Each row is a point. Two turns around zero, p and q, are shown by what they do to some points. Where does a point land after both, in the order given? Backwards means that the second turn is done in reverse. Each puzzle has new turns, and all numbers are rounded.
In the rows, zero is written as 100.

Turn p:
78; 84; 82 -> 89; 122; 121
98; 81; 123 -> 109; 81; 122
109; 172; 97 -> 128; 117; 35
97; 74; 112 -> 98; 87; 126
99; 75; 64 -> 61; 116; 114
119; 115; 121 -> 114; 78; 82
Turn q:
119; 121; 113 -> 99; 89; 71
129; 98; 50 -> 51; 73; 116
78; 69; 128 -> 142; 109; 120
75; 111; 109 -> 108; 127; 94
Where do these land?
p, then q: 80; 90; 91 -> 108; 108; 79
p, then q: 96; 130; 113 -> 76; 77; 98
p, then q: 96; 102; 129 -> 108; 72; 102
p, then q: 110; 82; 135 -> 128; 75; 117
q, then p: 118; 97; 32 -> 142; 122; 152

Turn p:
86; 122; 92; 115; 104; 109 -> 88; 103; 98; 116; 123; 110
116; 101; 82; 62; 77; 86 -> 85; 103; 105; 56; 81; 113
101; 91; 128; 90; 116; 112 -> 112; 110; 119; 117; 83; 86
79; 92; 112; 113; 74; 106 -> 86; 112; 75; 109; 101; 78
134; 106; 84; 115; 72; 79 -> 103; 84; 91; 57; 125; 91
120; 84; 90; 106; 129; 98 -> 135; 86; 106; 101; 98; 113
87; 106; 92; 94; 111; 114 -> 96; 111; 102; 114; 99; 117
76; 98; 120; 105; 118; 96 -> 95; 91; 103; 133; 90; 92
Turn q:
112; 115; 110; 83; 113; 77 -> 87; 98; 76; 78; 107; 86
128; 96; 111; 118; 118; 109 -> 125; 74; 92; 103; 104; 84
100; 113; 98; 63; 93; 96 -> 85; 112; 95; 72; 116; 114
105; 112; 99; 139; 85; 115 -> 109; 92; 131; 123; 106; 77
69; 90; 94; 99; 80; 124 -> 93; 111; 124; 121; 100; 131
93; 90; 120; 103; 112; 108 -> 97; 81; 89; 114; 99; 110
90; 75; 99; 101; 73; 86 -> 89; 102; 118; 95; 68; 111
102; 108; 69; 95; 124; 86 -> 114; 131; 77; 96; 100; 88
Where do these land?
q, then p: 118; 86; 100; 108; 100; 109 -> 116; 102; 102; 84; 95; 89
q, then p: 117; 107; 93; 85; 97; 107 -> 105; 103; 121; 97; 89; 108
p, then q: 120; 91; 100; 98; 94; 81 -> 100; 98; 95; 77; 90; 114
p, then q: 104; 101; 92; 111; 74; 98 -> 101; 123; 83; 94; 102; 105
q, then p: 112; 102; 134; 95; 100; 100 -> 113; 99; 83; 106; 72; 106
q, then p: 106; 119; 91; 109; 118; 100 -> 104; 75; 107; 97; 108; 111
p, then q: 24; 93; 89; 94; 115; 105 -> 111; 124; 149; 155; 93; 92

Turn p:
106; 68; 111; 136; 130; 75; 120; 119; 109 -> 81; 105; 95; 144; 110; 124; 116; 105; 139
100; 134; 81; 105; 116; 117; 121; 70; 118 -> 92; 95; 99; 94; 134; 98; 63; 69; 89
65; 87; 111; 115; 84; 109; 112; 82; 76 -> 120; 96; 146; 106; 102; 110; 89; 118; 100
82; 131; 113; 86; 123; 110; 91; 104; 126 -> 91; 86; 70; 87; 113; 121; 77; 109; 78
124; 134; 116; 66; 63; 92; 92; 135; 86 -> 87; 99; 89; 80; 41; 98; 117; 85; 62
77; 76; 61; 149; 64; 74; 77; 86; 127 -> 104; 84; 112; 117; 88; 51; 63; 124; 157
123; 133; 78; 68; 131; 57; 93; 82; 136 -> 74; 115; 43; 119; 120; 65; 83; 87; 69
101; 75; 59; 79; 131; 117; 102; 113; 69 -> 106; 79; 107; 93; 139; 83; 153; 95; 98
133; 112; 129; 86; 65; 135; 73; 125; 68 -> 130; 105; 99; 57; 48; 118; 127; 80; 89
86; 59; 123; 132; 105; 83; 141; 126; 77 -> 83; 101; 141; 142; 94; 135; 128; 114; 127
92; 56; 79; 98; 106; 108; 114; 82; 126 -> 85; 118; 113; 92; 138; 83; 101; 120; 130
111; 135; 138; 79; 82; 124; 63; 77; 83 -> 147; 116; 86; 68; 73; 114; 83; 93; 63
Turn q:
61; 97; 93; 116; 98; 129; 67; 85; 99 -> 94; 52; 107; 99; 129; 111; 92; 91; 121
109; 112; 80; 155; 106; 146; 88; 72; 63 -> 113; 64; 135; 91; 162; 82; 120; 98; 73
71; 116; 98; 103; 105; 115; 96; 77; 56 -> 75; 56; 101; 98; 115; 76; 98; 93; 79
71; 127; 114; 90; 130; 125; 85; 47; 97 -> 98; 44; 76; 57; 105; 93; 106; 75; 93
112; 77; 106; 88; 90; 117; 148; 148; 102 -> 74; 158; 114; 122; 96; 93; 118; 77; 113
115; 85; 116; 91; 102; 54; 97; 106; 128 -> 127; 124; 82; 103; 65; 102; 85; 119; 117
74; 108; 125; 117; 120; 78; 82; 94; 82 -> 103; 63; 106; 93; 80; 70; 94; 115; 113
135; 123; 89; 84; 111; 86; 95; 133; 156 -> 115; 138; 103; 78; 69; 152; 120; 121; 107
124; 114; 81; 63; 98; 84; 81; 126; 116 -> 99; 114; 90; 112; 70; 146; 111; 117; 86
72; 78; 66; 118; 106; 117; 135; 78; 70 -> 68; 98; 84; 104; 156; 65; 103; 103; 99
117; 125; 117; 79; 63; 57; 102; 116; 146 -> 111; 138; 103; 85; 51; 134; 58; 110; 97
138; 39; 115; 96; 71; 92; 123; 115; 86 -> 125; 150; 97; 156; 103; 77; 93; 82; 101
Where do these land?
p, then q: 130; 53; 102; 113; 117; 112; 84; 67; 76 -> 123; 136; 104; 50; 87; 104; 124; 106; 78
p, then q: 33; 110; 95; 80; 84; 108; 116; 61; 163 -> 88; 40; 108; 137; 44; 124; 127; 118; 133
q, then p: 98; 93; 101; 63; 128; 89; 93; 102; 69 -> 88; 86; 141; 116; 96; 76; 101; 99; 120
q, then p backwards: 117; 105; 91; 69; 89; 120; 80; 77; 107 -> 108; 134; 120; 99; 129; 113; 98; 106; 87
p, then q backwards: 125; 85; 57; 117; 92; 98; 110; 126; 116 -> 58; 83; 121; 99; 127; 120; 116; 112; 94
p, then q: 97; 129; 105; 115; 89; 76; 118; 106; 175 -> 82; 43; 101; 106; 114; 142; 74; 121; 133
q, then p backwards: 131; 128; 109; 115; 76; 88; 150; 127; 74 -> 104; 94; 107; 57; 57; 79; 134; 66; 90
p, then q: 120; 130; 117; 112; 101; 97; 119; 139; 113 -> 84; 81; 93; 101; 143; 108; 74; 78; 106
p, then q: 113; 75; 111; 88; 86; 109; 76; 90; 81 -> 99; 132; 107; 92; 80; 107; 102; 97; 72
q, then p: 93; 109; 104; 116; 130; 116; 85; 100; 72 -> 81; 122; 120; 122; 106; 110; 119; 116; 108
q, then p: 120; 133; 105; 99; 76; 78; 90; 68; 76 -> 140; 101; 106; 105; 75; 88; 142; 99; 92
p, then q: 24; 51; 103; 113; 132; 109; 78; 136; 77 -> 99; 160; 127; 131; 98; 91; 153; 83; 158

Turn p:
107; 112; 84; 112; 106; 98; 103; 100; 103; 96; 92; 94 -> 106; 106; 108; 88; 109; 86; 103; 106; 97; 111; 100; 94
78; 73; 98; 95; 104; 106; 114; 104; 91; 94; 99; 108 -> 92; 77; 91; 103; 95; 92; 107; 92; 89; 84; 113; 116
97; 99; 97; 103; 114; 69; 100; 99; 113; 110; 99; 102 -> 99; 101; 105; 81; 88; 112; 105; 98; 103; 123; 106; 114
96; 97; 88; 100; 102; 100; 54; 87; 92; 95; 94; 80 -> 82; 109; 82; 104; 122; 95; 83; 93; 90; 122; 72; 107
111; 117; 112; 115; 97; 109; 116; 103; 102; 100; 109; 112 -> 110; 109; 118; 98; 97; 107; 105; 101; 100; 85; 109; 78
108; 108; 91; 106; 73; 98; 84; 98; 92; 102; 92; 109 -> 84; 106; 112; 115; 116; 96; 107; 99; 116; 107; 89; 92
99; 110; 135; 109; 111; 94; 98; 100; 93; 93; 95; 104 -> 93; 109; 109; 88; 106; 126; 83; 105; 95; 86; 109; 99
101; 112; 88; 80; 89; 106; 99; 105; 108; 96; 141; 90 -> 110; 118; 80; 126; 75; 97; 114; 109; 92; 105; 91; 87
109; 88; 101; 97; 98; 103; 114; 109; 91; 92; 94; 96 -> 109; 91; 108; 109; 102; 91; 95; 108; 98; 90; 107; 110
107; 101; 91; 91; 113; 106; 104; 97; 92; 105; 93; 103 -> 106; 87; 96; 100; 104; 93; 91; 101; 101; 108; 109; 92
93; 51; 84; 94; 101; 110; 90; 103; 97; 99; 103; 114 -> 94; 79; 91; 120; 97; 83; 101; 65; 93; 99; 103; 125
97; 106; 109; 99; 80; 109; 109; 74; 94; 101; 98; 103 -> 102; 89; 96; 106; 117; 116; 115; 104; 106; 87; 91; 87
88; 116; 113; 90; 110; 107; 101; 105; 102; 97; 103; 104 -> 95; 108; 86; 93; 93; 107; 93; 106; 100; 90; 111; 89
111; 111; 101; 103; 108; 78; 106; 109; 139; 101; 94; 109 -> 116; 124; 108; 77; 89; 105; 109; 96; 122; 113; 113; 110
99; 99; 109; 107; 94; 106; 109; 107; 92; 119; 95; 72 -> 103; 87; 110; 92; 90; 96; 89; 115; 99; 89; 75; 99
Turn q:
93; 95; 99; 124; 112; 112; 95; 120; 98; 77; 114; 91 -> 86; 98; 91; 118; 107; 103; 83; 95; 101; 112; 67; 101
106; 99; 96; 103; 103; 127; 114; 83; 106; 88; 94; 90 -> 106; 97; 90; 91; 105; 75; 96; 120; 108; 108; 89; 104
100; 87; 94; 99; 83; 83; 98; 98; 108; 108; 91; 104 -> 107; 95; 90; 95; 90; 110; 107; 94; 95; 106; 118; 89
110; 108; 110; 93; 85; 97; 91; 99; 105; 111; 95; 123 -> 110; 105; 103; 96; 86; 107; 106; 104; 81; 80; 109; 97
72; 87; 91; 118; 115; 100; 101; 124; 82; 106; 109; 112 -> 77; 114; 114; 125; 87; 105; 97; 84; 101; 124; 90; 94
98; 82; 119; 89; 82; 79; 98; 98; 85; 124; 109; 108 -> 107; 125; 107; 89; 97; 129; 121; 91; 95; 104; 116; 96
95; 85; 116; 87; 103; 79; 84; 97; 96; 111; 90; 115 -> 113; 100; 115; 107; 93; 119; 127; 92; 99; 95; 108; 90
114; 113; 91; 117; 112; 108; 106; 102; 92; 90; 92; 87 -> 87; 84; 105; 88; 110; 84; 86; 100; 98; 102; 84; 99
105; 107; 90; 86; 90; 98; 80; 88; 96; 105; 102; 102 -> 120; 101; 108; 93; 94; 105; 88; 96; 107; 87; 110; 98
111; 101; 100; 94; 103; 88; 90; 90; 114; 121; 109; 108 -> 112; 105; 107; 105; 111; 106; 100; 103; 91; 88; 122; 87
109; 108; 96; 84; 103; 117; 115; 107; 109; 93; 92; 81 -> 99; 96; 84; 93; 111; 73; 102; 95; 107; 92; 98; 115
102; 111; 85; 105; 114; 106; 120; 100; 100; 70; 109; 98 -> 74; 91; 90; 102; 104; 87; 86; 113; 120; 95; 87; 100
85; 117; 113; 100; 95; 106; 108; 92; 107; 98; 94; 82 -> 102; 91; 98; 97; 106; 98; 101; 111; 100; 107; 103; 131
Where do these land?
p, then q: 93; 101; 92; 96; 121; 105; 105; 106; 90; 101; 117; 88 -> 101; 108; 105; 82; 92; 112; 92; 79; 105; 105; 100; 96
q, then p backwards: 102; 98; 92; 116; 101; 119; 96; 103; 111; 101; 97; 107 -> 106; 101; 89; 95; 107; 111; 95; 106; 89; 101; 111; 84
q, then p: 107; 107; 94; 113; 93; 91; 90; 92; 104; 92; 109; 96 -> 98; 104; 90; 108; 102; 88; 84; 89; 96; 100; 92; 104
p, then q: 106; 86; 106; 98; 100; 94; 108; 86; 110; 93; 102; 98 -> 97; 107; 100; 95; 98; 87; 102; 111; 97; 92; 93; 86
q, then p: 91; 91; 114; 106; 98; 92; 90; 112; 108; 92; 112; 104 -> 101; 95; 107; 92; 113; 83; 101; 93; 93; 91; 96; 86
q, then p: 81; 116; 103; 103; 88; 126; 106; 95; 99; 93; 91; 107 -> 79; 106; 118; 113; 98; 100; 107; 96; 124; 101; 109; 103
p, then q backwards: 91; 92; 97; 92; 89; 92; 102; 95; 97; 125; 113; 88 -> 88; 94; 105; 112; 98; 100; 96; 105; 96; 75; 83; 108
p, then q: 88; 101; 74; 94; 111; 99; 104; 101; 92; 106; 108; 114 -> 94; 115; 99; 93; 105; 112; 97; 95; 108; 120; 119; 97
p, then q backwards: 116; 89; 113; 89; 98; 94; 76; 96; 109; 90; 99; 97 -> 84; 99; 104; 97; 95; 108; 88; 110; 100; 98; 125; 84
q, then p: 93; 109; 110; 105; 121; 99; 103; 93; 98; 105; 24; 100 -> 109; 55; 128; 117; 86; 131; 110; 103; 108; 84; 110; 142
q, then p: 104; 87; 109; 98; 99; 104; 108; 108; 66; 96; 116; 99 -> 99; 100; 80; 79; 108; 102; 99; 114; 121; 93; 102; 84
p, then q backwards: 112; 93; 90; 92; 89; 91; 104; 109; 105; 91; 102; 87 -> 83; 101; 109; 94; 105; 120; 100; 93; 105; 100; 98; 100
q, then p: 116; 128; 105; 97; 92; 94; 109; 105; 110; 115; 110; 114 -> 82; 112; 91; 118; 101; 101; 99; 111; 76; 96; 116; 97
